Every row gives one point. A path goes straight from each point to the next, and from the last back to the first. The post is the endless flat space through its rows: a point in 2 columns, a line in 3, a plane in 4, and so on, so that a path can go around it. Count how often the path circles the post. Going back the other way cancels.

Post (2 x 3):
[[  2   8  59]
 [ -5  24 -37]]
Path (10 x 3):
[[-36  -3 -24]
 [-58  21  -7]
 [-14  -1  17]
 [  4 -20  23]
 [-47 -17 -24]
 [-24  43   8]
 [  6  28  60]
 [ 16  27  27]
 [ 39  -2 -11]
 [-11 -20 -40]]
Times around: 1

Post, 10 rows:
[[ 11 -10 -22 -11  26  30   7 -32  -7  24  20]
 [ -9  -7  10  -2  -6 -32 -16 -16  17 -23 -33]
 [ -7   0 -53  -3  12  60  32 -25  16   4  -3]
 [ 16  -8  36  13  12 -13 -10   3  -7   8 -47]
 [ 31 -15 -10 -21  11   8  32 -22 -43  -1 -18]
 [  4  -8 -30 -35  36  37  45 -20  30  20  -3]
 [-33  -5 -43   7 -16 -18 -17  47  49  22  12]
 [-24   9  29  26 -16 -19   8  29  53 -31   7]
 [-16  -8 -12 -20 -16  28  20 -12   6  29  -5]
 [ 13  -5  39 -21   6   8 -22   7 -11 -33 -36]]
Path:
[[-20 -10   4  -2 -26   1  20  -3 -19  14 -27]
 [-16  16 -20  -2  18  31   3   7  36 -15  -2]
 [-20  22  -6 -28  11  -3 -14 -18  60 -24   4]
 [ 24  -5 -17 -14  12  10  22 -12   9 -17  -1]
 [ -5 -23 -15   0  -2  -1 -10 -27  19  23   7]
 [-11 -14  39  -1   8  29 -12  16  10  36 -16]
 [-33  -7   7 -10  20  13  29   2  17 -22  13]
 [-15 -33   9  11  10  -8  36   3  15  13 -19]
 [  4 -32 -32  -1  -2  -2 -11  12   2 -38  -7]
 [-26 -13 -20 -27  22 -14   1  12  47 -13  -9]
 [-19   9   2  12  15   8  11 -29  -8 -39 -27]
 [ -9  12 -23 -10  11 -18  10 -16  21  16 -22]
 [ 17  -3  -4  -1 -15 -19  -2  -1  -2  53   7]
 [ 22 -13 -10   5   3  37  13 -14   4  -5 -11]
 [ -4 -13 -17  10   9  41  28  -8   3  27   7]]
Times around: 2

Post, 17 rows:
[[  6 -22 -25   6   7  23  36   1   0  29 -12 -12   5  -9 -41   8 -13   9]
 [-31   9 -14 -14  -3   5  31  18   0  13 -38 -21  21  25 -19   2  11   5]
 [-10  -3  17  -9  17  36   5 -37   0 -25   5  13 -55   1  21   2  -8 -30]
 [ -9  18  22  14  12  21  13 -18  39 -10  25  19 -22 -10  -4  18   8 -21]
 [ -1 -25  10   5   4  -3  -1 -27   6   8  18 -44  33  12  -6  31 -10   1]
 [ -4   6 -18 -12   5  45  -1  10   1  26 -28 -15  28  -7 -18 -26  -3  16]
 [-11   6 -29 -24  14  10  22   8  13  -9   9 -30  28   7 -33 -26 -27  -9]
 [  9  21  17  -7  24   4   2   1  16  18  18   7 -60  -1  20  -1   3 -36]
 [  8  12  39  14   7   2  18 -26  22  -2   4  29 -29 -11  38  -1 -22 -46]
 [ 14   9   2 -16  27   7  11 -22  42  -9 -13   1 -29 -20  15   5  -9  -8]
 [ 25 -23 -21 -11 -23 -10   7  -2 -10 -12  24   4  34  14   2  18  -4  17]
 [  6  -6   7 -10 -20 -11  15   5 -22 -17   9 -36  33 -31 -16  14  -6  17]
 [ 18  30   9  19  -5  14   9 -29  28 -15 -10   8 -41   9  -6 -32 -10 -17]
 [  6 -33  17  20  11  -8  -6  23 -11 -23  -2 -12  27  12 -22  31 -11   9]
 [  2 -37  -2  11   6 -29  -4 -22  -9  -8  12 -14  34 -12  -6  11  26 -13]
 [-10 -13 -26  18  -5  29  44  29  26  -7  -4 -27  -2  19   5 -38 -11  20]
 [-13   0  11 -14  24   6  26  -3  -9   8  -2   1  18  20 -17 -20   7  31]]
Path, 21 rows:
[[-23  14   8 -22  22 -21   8  11 -19 -24   5  28  23 -20   4  15 -18 -15]
 [  7  16  15  26  20  16  13 -14 -11   8  11   7  29  20 -32  -1  -5   1]
 [-18  -9  -1   1  10  43 -22 -30   9   9 -11 -56 -12  11  -8  21   0 -46]
 [-17 -14  31 -10   2  21  13 -23  10  30 -10  -9  20  -5  16 -16  14 -45]
 [ -6  -3  23  10  -8  -6  -6 -15  -1 -22  30 -22  13  -5 -10 -18  12   0]
 [-22 -19   4  20  -2   6  29  16  24  11 -17  15   1  13   6  23  18   5]
 [ -5 -27 -11 -35  -3  21  23  -6 -25 -10 -29 -17  15   8  -9 -14   2  26]
 [  6 -11  -6 -21  16   3  14 -13  -8  25  -8   5  20  35  19 -20  29  -3]
 [  9  20   3  10  -2   9  41 -14  25 -40   4  -5   3 -18  18 -38 -16   6]
 [ -6  -2  26  39  15  14 -15 -23 -12 -13 -13 -34   1 -16  -5   8  -8 -21]
 [ -5  25  11   4   6  11  19   5  27  26  20 -24  20  23   8  20   4 -29]
 [ 19  -5 -10 -12  14  -2  38  17   9  -5  13 -14  -8  21 -30 -27  -2  23]
 [ -1   6  11   3 -13  13  -9   3  51   1  10 -31 -15  -9  31  -8   3 -13]
 [ 13 -29 -18 -11  11  12   2  23  -9  13   4   3 -24 -18 -10  10  -8  36]
 [ -2  -5   8   3 -18 -11   1  29  16 -40  -5  -2   5 -23  -8 -16  -3 -32]
 [ 15  -5  10  24 -17 -17  48   9  35  10 -28 -22 -21  25  12  18   5   5]
 [  1  17  17  27  -3  -4  27  -6  28  12 -22 -23   7  15  19   7  32 -30]
 [ 14   3   9 -17  12  19  11 -23 -25   9  21  34  13   7 -11   1   6   3]
 [ 18 -23  31  23 -10  -5  39   1  25  -3   3 -16   3   0   2   4 -12 -10]
 [-13   5   2 -30   8   9  15  14  47  28 -14 -38  11 -14   2  -9 -10  -3]
 [-18  -9 -18 -38  24  16  19   7  13   0  -3  13   0   8  -1  29  -6  40]]
Times around: 1
